Every row gives one point. Any point is a mix of the corners, with weights that add up to 1. It lies inside the corners' shape when no weight is negative. Is each point inside? If not, which corners have a negative weight?

Corners:
(1): -0.34 -0.23 -0.24
(2):  0.62 -0.33  0.49
(3): -0.44  0.07 -0.55
(4):  0.00 -0.03  0.48
Points:
 0.18 -0.14  0.42 -> inside
-0.18 -0.12 -0.28 -> outside (4)
-0.36 -0.05 -0.02 -> outside (2)
-0.10 -0.25  0.05 -> outside (3)
-0.25 -0.16 -0.10 -> inside
-0.05 -0.03  0.32 -> inside

Corners:
(1):  0.14  0.07  0.18  0.77 -0.13  0.56
(2): -0.02  0.11  0.15  0.04  0.40 -0.06
(3):  0.20 -0.20  0.04 -0.32  0.23  0.24
(4):  0.10  0.53 -0.95  0.10  0.78  0.64
(5): -0.12 -0.04  0.37 -0.22 -0.18 -0.05
(6):  0.14 -0.05  0.30  0.74 -0.40  0.04
(7):  0.49  0.18  0.23 -0.20 -0.05  0.37
Points:
 0.12  0.01  0.19 -0.03 -0.13  0.23 -> outside (2)
 0.10 -0.04  0.32  0.33 -0.21  0.11 -> outside (4)
 0.08  0.28 -0.22  0.02  0.37  0.18 -> outside (1, 3)
 0.11 -0.02  0.09 -0.09  0.26  0.14 -> inside
 0.19  0.19 -0.08  0.27  0.13  0.46 -> inside
0.04 0.04 0.00 0.16 0.08 0.24 -> outside (7)
 0.29 -0.17  0.44  0.30 -0.45  0.19 -> outside (2, 4)
 0.15 -0.05  0.18  0.33 -0.12  0.13 -> inside

Corners:
(1):  0.24  0.20 -0.57  0.66 -0.12 -0.03 -0.39  0.25 -0.15
(2):  0.14  0.12 -0.46  0.23  0.34 -0.28 -0.09  0.31 -0.41
(3): -0.08 -0.43  0.14  0.42  0.24  0.13  0.08  0.34 -0.17
(4):  0.34  0.18  0.43 -0.30 -0.42  0.32 -0.15 -0.75 -0.21
(5):  0.00 -0.53 -0.20  0.07  0.40  0.03  0.58 -0.12  0.55
(6):  0.48 -0.44  0.12 -0.25  0.27  0.20  0.42  0.01  0.10
(7):  0.43  0.62  0.44  0.13 -0.01 -0.33  0.07 -0.52 -0.30
(8):  0.22  0.52  0.62  0.10 -0.23  1.11  0.62 -0.51  0.18
(9):  0.09  0.05 -0.31  0.22 -0.31 -0.36  0.01  0.41 -0.03
(10):  0.10  0.04  0.24 -0.22  0.36  0.79  0.11  0.19  0.62
Points:
 0.22  0.12  0.14  0.12  0.02  0.21  0.09 -0.02 -0.10 -> outside (5)
 0.17 -0.10 -0.13  0.09 -0.04 -0.13  0.02  0.17 -0.02 -> outside (8)
 0.01  0.09 -0.10  0.50  0.12 -0.02  0.19  0.16 -0.16 -> outside (4, 6, 10)
 0.13 -0.01  0.08 -0.05  0.23  0.43  0.15  0.10  0.34 -> inside
 0.08 -0.18 -0.13  0.28  0.20  0.20  0.17  0.29  0.05 -> outside (4, 7)
 0.14 -0.11 -0.01  0.08  0.17  0.37  0.17 -0.02  0.18 -> outside (7, 9)
 0.37  0.05 -0.21 -0.01  0.18 -0.24 -0.08  0.13 -0.28 -> outside (3, 5, 8)
 0.13  0.16  0.23 -0.04 -0.04  0.31  0.11 -0.25  0.01 -> outside (1, 6)
 0.30  0.06  0.12 -0.09 -0.02  0.22  0.15 -0.19  0.04 -> outside (3)
